Every row gives one point. The points of each table are mixes of a few directions, plus a little noise. How many directions does each table use, and how many do they share? Where both have some left over, give the other angles between the two spaces (their principal angles), to ten degrees, smallest first.

First:
0.03 -0.18
0.01 -0.06
-0.18 1.06
0.03 -0.14
0.05 -0.22
-0.02 0.13
0.09 -0.61
Second (4 x 2):
0.00 0.00
-0.01 0.06
0.12 -0.68
-0.11 0.65
Directions: first 1, second 1, shared 1

First, 6 rows:
0.00 -0.09 0.09 0.01 -0.03 0.06
-0.02 -0.63 0.69 0.06 -0.25 0.43
0.02 0.96 -1.04 -0.10 0.38 -0.65
-0.01 -0.32 0.34 0.03 -0.12 0.22
0.00 0.22 -0.24 -0.03 0.09 -0.15
-0.01 -0.14 0.15 0.02 -0.05 0.09
Second:
0.38 0.16 -0.03 -0.28 -0.10 0.69
-0.01 0.02 -0.06 -0.17 0.10 0.49
-0.46 0.08 0.11 0.27 0.14 -0.52
-0.01 0.20 0.20 0.35 -0.21 -0.91
0.50 0.18 0.10 0.05 -0.36 -0.30
-0.72 -0.30 -0.11 0.05 0.45 0.06
-0.46 -0.21 -0.15 -0.16 0.39 0.56
0.77 -0.13 -0.06 -0.11 -0.42 -0.07
Directions: first 1, second 3, shared 0; angles 70

First:
0.25 -0.53 0.14 -0.64 -0.22 0.43 0.19 -0.12 -0.17
0.73 -0.10 -0.01 0.15 0.31 -0.17 0.06 -0.07 -0.28
-0.04 -0.16 0.18 -0.25 -0.53 -0.28 0.32 -0.02 -0.19
0.17 -0.30 -0.09 -0.83 -0.14 0.28 -0.21 -0.26 -0.28
0.04 0.31 0.09 0.44 0.36 -0.04 -0.21 0.05 0.41
-0.05 0.13 0.41 0.19 -0.36 -0.39 0.25 0.04 0.33
0.17 -0.27 -0.12 0.16 0.51 0.78 0.04 0.13 0.18
-0.12 0.04 -0.31 0.49 0.25 0.08 0.15 0.22 -0.12
-1.13 0.91 -0.35 0.25 -0.17 -0.66 -0.54 0.05 0.16
Second, 8 rows:
-0.09 -0.26 0.17 0.05 0.01 0.52 0.22 0.13 0.30
0.02 -0.14 0.18 0.30 -0.16 -0.03 0.41 0.18 0.07
0.73 0.55 0.39 -0.15 0.43 -0.55 -0.82 -0.43 0.47
-0.25 -0.31 -0.35 0.08 -0.05 0.36 0.33 0.21 -0.36
0.08 0.02 0.13 -0.24 0.21 0.35 -0.30 -0.12 0.39
-0.67 -0.01 -0.22 -0.22 -0.48 -0.07 0.14 0.06 -0.25
-0.50 0.16 -0.59 -0.10 -0.40 -0.61 0.06 0.00 -0.87
0.66 0.00 0.26 0.32 0.43 0.03 -0.02 -0.02 0.28
Directions: first 5, second 4, shared 4

First, 10 rows:
0.47 0.02 -0.43 0.20 -0.86 0.10 0.24 0.62 -0.33 -0.36 0.08 -0.39
0.34 0.33 -0.20 -0.36 -0.06 -0.24 -0.09 -0.38 -0.19 0.15 -0.22 -0.52
-0.15 0.34 0.72 -0.15 0.37 -0.13 -0.26 -0.44 -0.07 0.59 -0.31 0.13
-0.12 -0.22 0.10 0.36 -0.23 0.20 0.13 0.49 0.03 -0.18 0.16 0.28
0.44 0.51 0.10 -0.26 -0.28 -0.22 -0.14 -0.25 -0.44 0.35 -0.36 -0.52
-0.18 -0.26 -0.56 -0.24 0.52 -0.07 -0.02 -0.37 0.42 -0.31 0.21 -0.02
-0.32 -0.58 -0.20 0.45 -0.09 0.33 0.23 0.62 0.33 -0.53 0.45 0.50
-0.36 0.14 1.25 0.29 0.12 0.16 -0.13 0.13 -0.12 0.62 -0.21 0.64
-0.20 -0.23 -0.21 0.00 0.25 0.04 0.04 -0.06 0.28 -0.19 0.17 0.14
0.11 -0.02 -0.57 -0.34 0.25 -0.18 -0.03 -0.38 0.15 -0.17 0.03 -0.34
Second:
-0.35 0.38 -0.10 0.32 -0.06 0.53 0.07 0.31 -0.86 0.65 -0.07 -0.69
0.42 -0.86 -0.25 0.45 -0.64 0.60 -1.06 0.01 -0.35 1.13 -0.49 -0.37
-0.28 0.24 0.11 0.21 0.06 0.06 0.20 0.25 -0.32 0.05 0.07 -0.18
0.16 -0.31 0.05 -0.07 0.04 -0.46 -0.01 -0.08 0.54 -0.54 0.10 0.41
-0.14 0.27 0.37 -0.06 0.11 -0.01 0.22 0.04 0.03 -0.05 0.04 0.26
0.24 -0.21 -0.22 -0.25 0.04 -0.28 -0.04 -0.24 0.45 -0.39 0.06 0.19
-0.17 -0.06 0.18 0.24 0.03 -0.23 0.11 0.23 0.01 -0.25 0.12 0.08
0.05 0.21 0.45 -0.26 0.09 0.03 0.09 -0.15 0.24 0.01 -0.04 0.50
0.06 0.37 -0.61 -0.58 0.32 -0.22 0.42 -0.35 0.26 -0.59 0.23 -0.20
Directions: first 3, second 4, shared 1; angles 50, 60

First:
0.20 -0.15 -0.24 0.85 0.42 -0.18 0.10 1.06 -0.23 -0.08 0.50 -0.51 0.68 -0.37 -0.84 -0.42 0.42 0.30
-0.10 0.07 0.08 -0.36 -0.17 0.10 -0.04 -0.48 0.09 0.02 -0.23 0.23 -0.29 0.14 0.38 0.17 -0.19 -0.13
0.09 -0.08 -0.09 0.40 0.18 -0.07 0.06 0.49 -0.10 -0.04 0.23 -0.23 0.32 -0.16 -0.38 -0.20 0.21 0.13
0.17 -0.15 -0.19 0.73 0.38 -0.15 0.08 0.95 -0.20 -0.09 0.44 -0.46 0.60 -0.30 -0.72 -0.35 0.37 0.27
-0.24 0.20 0.26 -0.98 -0.50 0.18 -0.10 -1.26 0.25 0.10 -0.58 0.62 -0.79 0.40 0.98 0.47 -0.49 -0.35
-0.12 0.08 0.13 -0.47 -0.24 0.09 -0.06 -0.63 0.13 0.04 -0.28 0.31 -0.39 0.21 0.49 0.23 -0.24 -0.18
-0.08 0.07 0.08 -0.34 -0.16 0.06 -0.02 -0.42 0.09 0.04 -0.20 0.21 -0.27 0.13 0.32 0.17 -0.16 -0.12
-0.05 0.03 0.05 -0.16 -0.09 0.02 -0.03 -0.19 0.04 0.01 -0.09 0.10 -0.12 0.07 0.16 0.09 -0.07 -0.06
0.10 -0.07 -0.09 0.35 0.17 -0.07 0.03 0.43 -0.08 -0.05 0.19 -0.23 0.28 -0.15 -0.34 -0.16 0.17 0.13
Second:
-0.37 -0.30 0.52 -0.05 -0.19 -0.22 -0.09 -0.51 0.01 0.33 -0.18 0.00 -0.74 0.23 -0.25 -0.22 0.31 -0.33
-0.16 -0.32 0.74 0.08 -0.42 -0.44 -0.01 -0.43 -0.02 0.52 -0.32 -0.16 -1.04 0.08 -0.32 -0.22 0.47 -0.41
1.03 0.34 0.09 0.57 0.29 -0.01 0.56 0.39 0.07 -0.22 -0.27 0.10 0.03 -0.47 -0.14 0.21 0.30 0.24
-0.71 -0.22 -0.24 -0.52 -0.62 -0.18 -0.54 0.05 -0.17 0.32 0.31 -0.42 0.17 0.20 0.32 -0.05 -0.47 -0.20
0.61 0.36 -0.41 0.24 0.40 0.26 0.28 0.47 0.05 -0.43 0.06 0.15 0.65 -0.29 0.12 0.23 -0.13 0.37
-0.20 0.04 -0.34 -0.21 0.03 0.14 -0.17 0.11 -0.02 -0.13 0.21 -0.01 0.44 0.08 0.19 0.05 -0.29 0.09
0.77 0.46 -0.58 0.24 0.33 0.26 0.30 0.71 0.00 -0.47 0.13 0.04 0.88 -0.41 0.25 0.33 -0.27 0.46
0.38 0.06 0.35 0.35 0.33 0.03 0.35 -0.18 0.11 -0.09 -0.27 0.25 -0.38 -0.08 -0.30 -0.03 0.43 0.02
-0.56 -0.17 -0.17 -0.40 -0.43 -0.12 -0.41 -0.01 -0.12 0.23 0.23 -0.28 0.10 0.18 0.22 -0.05 -0.34 -0.16
-0.78 -0.23 0.02 -0.31 0.28 0.26 -0.27 -0.60 0.09 -0.08 0.11 0.32 -0.09 0.48 -0.10 -0.23 0.01 -0.10
Directions: first 1, second 3, shared 0; angles 60
